Each row of a before or after table is a point. The points were changed in one or more steps. Then noise was added and the rows were shuffled. The steps act on columns, c1 being the first. Name the steps. A step turns or swaps two columns, mirrors them in a line or flattens them onto one, adds a multiple of one to another, or multiplies or shifts one. Angles are multiples of 10 degrees, from the lower column toward the higher: turns from -170 to 170, lines from 10 to 170 but not 90. Use the fewest steps. Two steps may share a column if one is a turn and the other turns, adds or multiplies; they go together, in the order done. Otherwise the lowest column goes first.
(in the rows, 128 means zero)

Before (9 x 3):
[[115 150 139]
 [101 118 108]
 [105 187 114]
 [ 95  90 187]
 [135 124 158]
 [172 113 118]
 [154 116 126]
 [ 90  92  99]
 [155 142 152]]
After (9 x 3):
[[149 101 192]
 [ 81 105 140]
 [156 135 138]
 [ 93 128 132]
 [131 157 143]
 [103 199 140]
 [145 123 104]
 [164 155 121]
 [150 121  91]]
Steps: turn c1 and c3 by -50 degrees; shift c2 by 10

Before, 9 rows:
[[ 99 146 127 117 102 135]
 [104 119 111 134 102 160]
 [121 157 136 111 119 179]
 [179 121 133  89 124 101]
 [139 109 119 167 121 125]
 [124 113 128 155 157  86]
 [145 104  85 128 173 101]
 [128 121  98 158 154 117]
 [101 111 135 126 119 166]]
After:
[[125 149  96 157 113 105]
 [148 108 141 110 118 231]
 [128  87 129 117 117 139]
 [112 152 125 154 110  40]
 [106  98 110 136 131 194]
 [147 155 129  89 168  72]
 [118 136 121 164 147 121]
 [ 98 109 134 126 123 202]
 [115 180  83 129 120  73]]
Steps: turn c1 and c2 by -60 degrees; turn c2 and c5 by -130 degrees; multiply c6 by 2

Before (9 x 11):
[[116  83 121 123 146 130  84 143 158 123  89]
 [119 128 180 146  91 106 139 105 129 136 151]
 [ 80 125 136  89 136 152  82 105 146 106 101]
 [134 143  98 119 135 194 117 143  95 142 159]
 [117 106 142 124  81 115  95 103 153 153 106]
 [149  93 119 159 148 147  99 120 110 126  96]
 [137 125 120 148 151 105 111  94 127 173 161]
 [137 137 108 164 126 117  89 130 109 128 123]
 [152 126 111 154 147 124 130 132 153 118 102]]
After:
[[144 142 143 139 128 194 125 158  95 141 159]
 [150  96 130 149 125 118 104 148 110 128 122]
 [151 109  94 131 129 104 114 137 127 174 161]
 [101 124 102 106  68 114  80 114 152 153 107]
 [  7 163 106 112 148 151  71 120 146 105 102]
 [189 103 131 135 153 123 136 145 153 117 101]
 [ 97 117 143  85 148 129  54 135 157 123  89]
 [105 111 105 135  87 105 143  76 129 135 151]
 [181  87 120 106 149 146  83 138 110 126  97]]
Steps: multiply c1 by 2.5; turn c2 and c4 by 70 degrees; add 0.7 times c4 to c7; turn c3 and c8 by -90 degrees; add -0.5 times c10 to c5

Before, 8 rows:
[[101 110 133 133 143 166 135 160 183 129 104 137  92 107]
 [108  95 112 116 121 136 157 174 141 118  87 130  85 109]
 [117 118 151 121 114 106 110  75 105 125 131  97 156 128]
 [138  95 174 103 132 124 125 107 108 147 127  89 160 101]
 [ 93  95 141 121 113 164 123 170 135 129  85 164  92 106]
 [175  58 110 166  68 145 121 131 120 129 162 115 110 107]
 [111  92 128  84 133 151 155 177 144 148 123 171 101 144]
 [121 110 153  96 136  89  83 111 119 160 129  97 145 108]]
After (8 x 14):
[[127  89 127  88 129 153 157 177 153 221 131 163 102 141]
 [128 118 149 123 113 104 108  76  87  47 127  89 157 130]
 [126  97 113 118 120 140 158 175 149 187 129 122  84 107]
 [129  98 142 120 114 162 123 165 138 189 126 155  93 105]
 [128  98 174 103 132 127 125 110  99 114 128  79 161 103]
 [128 107 150  97 133  90  83 113 116 128 126  87 143 108]
 [126 112 132 133 138 166 136 158 214 176 131 124  93 110]
 [126  56 107 166  69 146 123 133 114 136 129 101 110 109]]
Steps: multiply c1 by 0; add 1.5 times c8 to c10; multiply c9 by 1.6; multiply c11 by 0; shift c12 by -10

Before, 10 rows:
[[126 139 124 119 119 139 152 119 108 117 109  98 108 159 121 155 161 137
  146 113]
 [161 146 139 147 124 162 123 100 132 126 144 150 133 143 125 159 128 162
  136 128]
 [150 105 150 140 150 112 123 114 135 102 149 150 126 122 127 101 124 106
  110 112]
 [108 156 114 166 155 132 113 109 110 116 102 116 131 137 122 143 136 147
  148 133]
 [108 114 107 152 156 173 124 149 115 110 117 119 105 118 149 110 127 119
  141 119]
 [151 121 172 101 154 163 128 159 135 143 106 154 154 123 164 131 161 137
  134 132]
 [146 105 109 136 105 117 133 116 133 116 151 108 122 159 110 161 111 113
  129 116]
 [128 137 132 122 108 123 133 111 117 116 129 114 130 122 102 131 147 136
   89 106]
 [141 136 129 159 122 133 103 159 145 153 133 117  94 142 159 102 132 165
  146 149]
 [172 122 171 159  94 146 124 125  88 124 147 140 139 117 107 105 103 144
   88  95]]
After:
[[ 88 119 159 122  96 109 125 162  10 123 151 114 136 154 143 106 103 104
   90 160]
 [120 135 126 158 120 128 107 155 177 111 132 157  94 132  92 103 130  89
  144 110]
 [126 140 120 121 119 114 153 119  69 155 106 150 105 134 130 155 160 122
  141 143]
 [102 145 136 101 124  93 124 149 140 120 144 105 130 140 124 160 130  88
  138 134]
 [109 105 104 112 103 138 127 131 144 151 154 142 123 126 147 165 112 135
  128 139]
 [127 136 129 114 106 130 129 121  98 144 130 136 130 131 154 134 145 122
   90 152]
 [143 113 114 145 152  86 125 152  93 148 119 128 106 114 101 112 128 143
  141 135]
 [106 104 148 117 149 144 124 145 149 137 148  99 124 140 129 102 121 146
  109 143]
 [153 151 113 108 153 123 114 163  74 148 105 132 131 118 132 142 136 109
  150 121]
 [105 123 163 157 154  99 127 102 151 101 106 116 148 154  90 133 162 111
  133 124]]
Steps: turn c1 and c18 by -170 degrees; multiply c14 by 0.4; turn c3 and c14 by 40 degrees; swap c4 and c8; turn c6 and c15 by -170 degrees; multiply c9 by 3; turn c10 and c12 by 150 degrees; multiply c20 by -1

Before (13 x 32):
[[156 178 109 159  91 111 104 134  95  54 105  91  88 129  99 177  92 168
  107 147 158 110 165 132 166 141 157 148 157 157 105 128]
 [127  91 158 152 100 169 147  90 142 131 169 117 145  90 126 124  95 172
  119  98 115 134 117  82 139 201 102  89  90 106 129 155]
 [133 140 111 162  87 131  88 133 105  81 160  91  94  83 142 155  97 123
   91 125 135  84 189 115 141 150 116 113 121 129 123 143]
 [ 88 164 161  83 114 116 150 119 140 157 102 133 120 101 144  84 158 179
  122 156  87 155 138 150 151 146 112 140 135 157 147 128]
 [127 146 167 102 142 146 146 117 139 139 164 128 139 121 142 118 121 167
  120 122 122 152 151 110  90 158 102  98 110 117 150 166]
 [118 148 115 137 118 148  91 159  99 141  88 131 101 153  95 167 153  96
   93 159 176 138 167 145 161  84 140 153 128 168 118 101]
 [ 95 119 127 102 133 140 164 104 166 113 134 112 154 114 143  87 133 153
  123 140 128 148 121 117 116 177 101 106 122 107 158 119]
 [119 130  98 148 128 132  70 144  92  95 112 126  91 144  94 131 160 146
   82 127 148 159 177 142 143 121 133 162 112 153 111 122]
 [ 95 161 124 119 123 121 141 140 169 148 138 158 150 114 157 108 151 206
  158 165  89 134 135 129 120 172 106 117 135 167 151 110]
 [ 99 156 162 119 129 107 138 125 172 146 100 169  69 159 165  96 144 145
  135 157 102 132 152 164 110 161 120 145 136 172 151 114]
 [112 102 133 126 113 162 153  95  98  88 193 136 110 115 135 135  94 156
  101 105 129 116 161  85 145 155 134  81  95 118 164 141]
 [151 111 120 147  94 138 139 110 116  81 136  93 114  85 128 139  94 171
  135  87 144 102 160  77 133 158 100  82  76 134 167 161]
 [ 70 166 157  85 101 110 122 147 176 152 115 152  80 146 151  73 143 181
  127 164  90 121 104 126  85 136 121 114 143 166 141 118]]
After:
[[ 98 158 124 147 126 116 117 127 169 150 136 159 154 112 160 105 151 206
  160 219  89 110 135 132 116 171 104 113 137 172 146 138]
 [ 91 124 125 157 129 138  97 163 171 119 136 113 147 115 147  91 136 155
  118 156 126 140 124 117 117 178 104 101 123 106 156 149]
 [132  91 113  86  83 123 162  88 101  74 155  89 101  85 141 156 101 121
  140 118 129 151 190 112 141 152 110 116 120 128 125 104]
 [160 103 110  95  84 113 151 108  98  54 105  93 109 128 105 178  92 172
  183 174 157 133 162 132 165 138 157 148 160 160 108  95]
 [ 66 128 158 168 100 111 138 107 176 147 114 150 105 151 150  80 145 182
  163 217  90 114 104 128  86 135 123 112 140 165 142  80]
 [126 117 157 107  95 171 106 155 144 135 162 117 113  90 131 119 101 170
   91  59 111 154 117  78 141 202  99  90  85 102 132 156]
 [128 121 170 159 149 142 112 151 138 137 162 128  99 120 151 118 119 160
  149 117 123 129 147 109  86 157 109 103 117 120 147 158]
 [155 131 123 112  96 138 109 116 117  86 139  90  95  87 123 138  99 172
  109  33 141 154 166  79 137 146 104  85  76 133 167 132]
 [ 81 123 162 177 115 120 118 156 138 156 108 130 118 105 146  81 151 179
  165 194  80 123 139 151 149 156 111 141 139 163 144 121]
 [120  91 114 114 113 144 168 120 101 140  89 129 144 158  93 165 154  99
  149 206 179  98 170 140 159  85 144 149 126 167 122  90]
 [112 103 127 133 118 166 100 134 103  87 196 137 111 113 134 140  93 157
  107  75 133 167 162  88 146 161 135  82  91 121 157 114]
 [126  84  98  95 124 133 190 144  95  96 113 131 120 147  99 133 164 144
  129 127 148 100 175 143 144 120 135 163 113 153 121  90]
 [103 138 162 140 129 105 124 129 172 148 103 165 108 161 163  98 140 145
  157 199 104 127 155 164 112 162 126 144 139 177 158  75]]
Steps: swap c2 and c19; turn c4 and c7 by -170 degrees; turn c8 and c22 by -120 degrees; turn c13 and c32 by 60 degrees; multiply c20 by 2.5

Before (9 x 64):
[[127 127  64 171 122 105 181 159 130 153 142  97 147 142 152 144 140 141
  119 132 117  99 162 137 122 117 103 116 164 177 102 115 125 101 142 112
  107  95 134 115 146 153 115 141 127 170 169 129 140  79 151  90 123 138
  130 109 143 168 135 139 127 132 113 135]
 [168  54 142 127 169 130 150 107  69 163 101 161 145  85  57 149 148 114
  148 107  89 158 103  74 133 187 138 166  84 108 158  71  99 126  97 154
  143 179 123 123  90 117 154 148 107 120 125 116  86  93 124 177  81 114
  178 110 117 105 147 170  97 133  68 212]
 [ 94 136  95 139 132 115 150 163 145 135 133  77 130 117 141 164 138 133
   94 134 109 145 147 137 121 106 106 106 183 213 114 125 137 112 125 173
  111  98 136 144 127 157  87 121 121 131 151 126 155  75 146 124 101 119
  151 146 152 144 109 148 135 126 114 126]
 [104 142 109 134 111 118 166 139 138 125 146  91 155 126 160 158 135 137
  103 124 116 125 158 123 113 111  84 115 173 167 141 105 120  85 110 136
  107  96 129 122 118 122 101 129 126 158 139 156 129 111 157  88  94 115
  140 135 125 131 127  92 154 153  92 161]
 [168  72 164 118 194  98 139 104  83 161 117 151 121  52  42 151 128 119
  168  81 107 165 100 118 120 180 123 141  95  97 137  96 110 149  86 121
  110 157 126 145 132 120 143 132 114 140 103 140 116 102 130 168  88 161
  138  97 132 105 149 105  84 113  91 194]
 [130  83 141 123 112 117 135 103  60 180 141 183  40 125 172 159  90  94
   81  82 148 149 122  89 152 143 159 140 124  65 157 124  90 204 127 117
  137 164 176 133 141 126 121 117 142 135  87 150 140 121  85  88 164  91
  125 126 135 151 157 113 144 107 183  86]
 [ 93 133  95 162 141 145 138 142 153 147  97  92 141 142 165 129 139 125
   95 156 104 123 122 153 131 152 116 126 144 168  89 142 107 101 135 142
  119  75 154 136 138 100 100 143 137 154 168 134 131 115 127 103 103 107
  135 147 119 120 112 137 167 132 122 122]
 [130 143  88 119 136 113 153 164 104 140  88 112 152 143 150 101 152 120
  113 124 112 116 118 133 143 142 112 122 161 209 122 138 114  99 126 122
  114 118 141 142 156 142  92 151 121 169 146 144 101 123 137 134  87 111
  170 127 152 120  93 130 150 151 108 126]
 [119  97 126 108 126  67 147  83 105 186 115 193  33 117 152 174 100  71
   86  87 154 148 102  62 152 134 145 142 103  48 156 120 102 190 162 104
  114 153 166  91 109 129 131  75 177 114  98 133 131 113 106 106 168  94
  113 106 127 150 122 104 105 123 139  96]]
After, 9 rows:
[[ 94 133 100 163 139 143 136 141 170 149  98  93 143 142 161 127 110 124
   92 157 107 119 124 157 127 148 117 127 145 167 153 143 104 102 134 142
  117  78 156 132 142 106 127 144 139 154 171 134 128 115 128 117 101 105
  134 145 165 131 160 134  86 130 124 135]
 [101 144 110 132 114 121 163 142 117 124 144  91 150 132 154 162 125 137
  100 124 115 125 159 122 115 112  84 119 175 167 140 106 115  87 110 137
  110  95 128 119 116 123 126 129 122 157 140 157 132 110 154 139  91 116
  139 132 155 127 160  88  82 151  95 153]
 [126 142  88 119 133 114 151 164 138 141  88 114 148 139 150 126 102 118
  114 128 109 118 117 132 137 143 110 120 160 214 108 138 112  99 128 119
  116 118 138 144 157 140 130 150 121 170 145 146 102 128 134  95  88 112
  168 128 124 125 132 130  88 152 108  99]
 [126 127  66 173 122 103 184 159 150 152 141  95 146 146 153 136 132 146
  116 131 111  98 164 137 123 112 100 115 163 179 128 116 121 102 144 113
  109  96 135 117 140 154 128 139 128 167 171 130 133  75 150 144 125 136
  127 109 153  86 162 138  52 126 118 143]
 [174  51 139 131 168 133 151 107 100 163  99 165 146  83  58 212 101 111
  150 107  90 158 108  75 140 191 137 165  84 105  70  75 106 128  94 157
  144 181 121 120  85 114 123 149 104 121 123 119  88  92 119 131  78 117
  183 110 150 141  76 171 113 131  70 138]
 [ 96 137  96 138 127 121 149 162 138 131 133  77 128 113 142 135 126 133
   90 137 108 149 146 137 123 103 100 106 186 213 145 124 129 114 123 174
  113  99 133 146 126 153 129 122 121 128 151 126 153  81 148 112  98 125
  152 147 147 112 138 147  45 132 115 167]
 [132  82 137 122 112 116 136 102  99 183 146 179  42 123 175  94 174  95
   79  81 147 151 123  88 154 144 160 140 125  65  64 123  92 206 128 115
  136 161 172 134 142 130 123 120 139 135  85 151 142 118  84 167 164  89
  121 125 143 120 151 111 101 107 185 167]
 [114  99 131 113 128  62 147  81 100 187 119 191  29 114 155 105 164  67
   84  88 154 147 102  57 150 134 150 144 102  48 106 124  99 189 161 105
  115 155 167  91 105 123 125  75 178 111  99 138 131 111 105 125 167  95
  115 107 134 122 154 101 126 128 135 181]
 [166  70 164 118 195  96 137 104 124 159 114 150 121  52  41 196 120 121
  168  81 109 167 104 121 119 182 121 136  94  98  79  92 114 150  88 127
  111 157 127 146 129 118 127 125 116 138 103 145 113  98 132 131  85 159
  139 100 121 145  88 100 128 115  97 139]]
Steps: turn c9 and c31 by 90 degrees; mirror c16 and c64 in the line at 40 degrees; turn c17 and c58 by -160 degrees; flatten c33 and c43 onto the line at 10 degrees; add -1.5 times c50 to c61; turn c57 and c61 by -150 degrees; turn c52 and c59 by -110 degrees
